Each row of a before or after table is a point. The points were changed in one or more steps. Then noise was added and the rows were shuffled. The steps act on how far a point lies along the listed directions, d1 being the first. What was done? A step turns or swaps two directions, mirrors them in a line or flattens them onto one, adds a multiple of one to another, or multiplies one. Angles are multiples of 10 degrees, from the lower direction toward the higher: turns from -170 to 170, lines from 10 to 170 but not 90. Use the fewest steps. Two steps may share a direction if one is a turn and the other turns, adds or multiplies; they go together, in the order done. Otherwise the lowest direction goes first.
In the rows, 128 means zero.

Directions:
(1): [179  85 142]
(2): [ 83  76 132]
Before:
[[134  59 143]
 [177  63 152]
 [171 160 130]
 [ 38 126 106]
 [ 56 187 119]
 [ 91 139 130]
 [162 112 112]
 [189 164 151]
 [157  95 128]
 [136  65 143]
 [186  87 129]
 [112 110 125]
 [160 213 148]]
After, 13 rows:
[[135  52 127]
 [142  94 111]
 [ 85  83 136]
 [189 109 162]
 [127 225 124]
 [ 75 195 100]
 [104  50 146]
 [104 129 121]
 [207 156 166]
 [115 161 128]
 [ 79  79 132]
 [123  87 124]
 [176 120 138]]
Steps: turn d1 and d2 by 50 degrees

Directions:
(1): [107 187 158 167]
(2): [161 151  66 158]
(3): [180 165 148  84]
Before:
[[105  81  59 158]
 [108 160 166 130]
 [114 120 177  66]
 [146  70 143  42]
 [ 82 163  88 190]
 [152 116  78 183]
 [158 145 117 128]
 [ 76 105 201  97]
 [172  73 124  80]]
After (9 x 4):
[[170 132 114 138]
 [ 91 105 139 109]
 [115 157 122 126]
 [ 60  90 173 123]
 [104 131 139 132]
 [152  98 123 125]
 [115  93 126 106]
 [153 141 112 136]
 [123 118 113 117]]
Steps: multiply d1 by 0.4; flatten d2 and d3 onto the line at 30 degrees

Directions:
(1): [ 84 142 192 127 193 140 111 169]
(2): [181 137  86 110 202  85 112 136]
(3): [ 72 179  73 143 129 106 174 162]
(4): [132 140 171 146  94  34 115 137]
Before, 10 rows:
[[146 138 123 103 152 115 110 130]
 [132 126 106 110 205 189  96 151]
 [102 118 184 148  59 104 120 102]
 [110 114 142 124 135 195 106 121]
 [168 140  30 118 141  87 141 131]
 [154 105  62 112 158 118 135 132]
 [ 58 168 134 171 147 175 156 164]
 [182  93  95 120 113 140 126  85]
 [160 109 118 135 113  87 147 132]
 [171 126  66 110 125  84 147 123]]
After (10 x 8):
[[119 179 114 176 125  56 141 155]
 [102 101 132 136  54 192 140  79]
 [145 130  82  96 212 141 139 150]
 [147 135 121 104 138 114 114 126]
 [113 103 173 125 161 189 115 127]
 [135 140 170 141 141  57  80 160]
 [144 153  57 101 252 121 124 169]
 [130 117 109 113 208 109 119 164]
 [ 98 125 199 146  93 123  96 130]
 [143 103 100 122 146 154 154 136]]
Steps: turn d1 and d4 by 120 degrees; add 1 times d3 to d2

Directions:
(1): [ 78 219 145 160 110 140 154 129  96]
(2): [111 136 149 172 113 115  82 190 199]
Before, 12 rows:
[[124 159 146 124 114 137 130 125 110]
 [137 132 147 144 116 138 103 137 155]
 [167  73 114 135 154 116 109 151 158]
 [ 92 161 160 171 115 120  99 163 181]
 [ 87 186 143 154 105 123 149 139 107]
 [125 135 137 166 121 125 108 148 136]
 [176  47 143 144 131  95  68 209 206]
 [139 117 105 138 137 142 142 121  97]
 [153  73 114 127 113 122  92 144 156]
 [ 76 224 146 143 108 168 166 123  77]
 [116 122 129 127 114 130 108 152 179]
 [127 137 132 152 130 127 107 172 142]]
After (12 x 9):
[[125 183 133 103 129 140 204  83   8]
 [124 134 106  95 126 146 155 105 109]
 [108 163 121 131 106 145 151 110  77]
 [150 111 142 106 117 123 106 129 140]
 [148 128 138 115 122 150 136  99 105]
 [126 130 114 160 130 137 119 154 132]
 [151  97 122 134 134 137 134 107  94]
 [115 185 126 155 139 142 160 119  75]
 [147 110 117 110 139 131 140 121  85]
 [155  62 116 113 129 111 113 137 144]
 [157  76 116  83 154 130 142  76  98]
 [174  32 123  99 144 136  82 162 186]]
Steps: turn d1 and d2 by 170 degrees
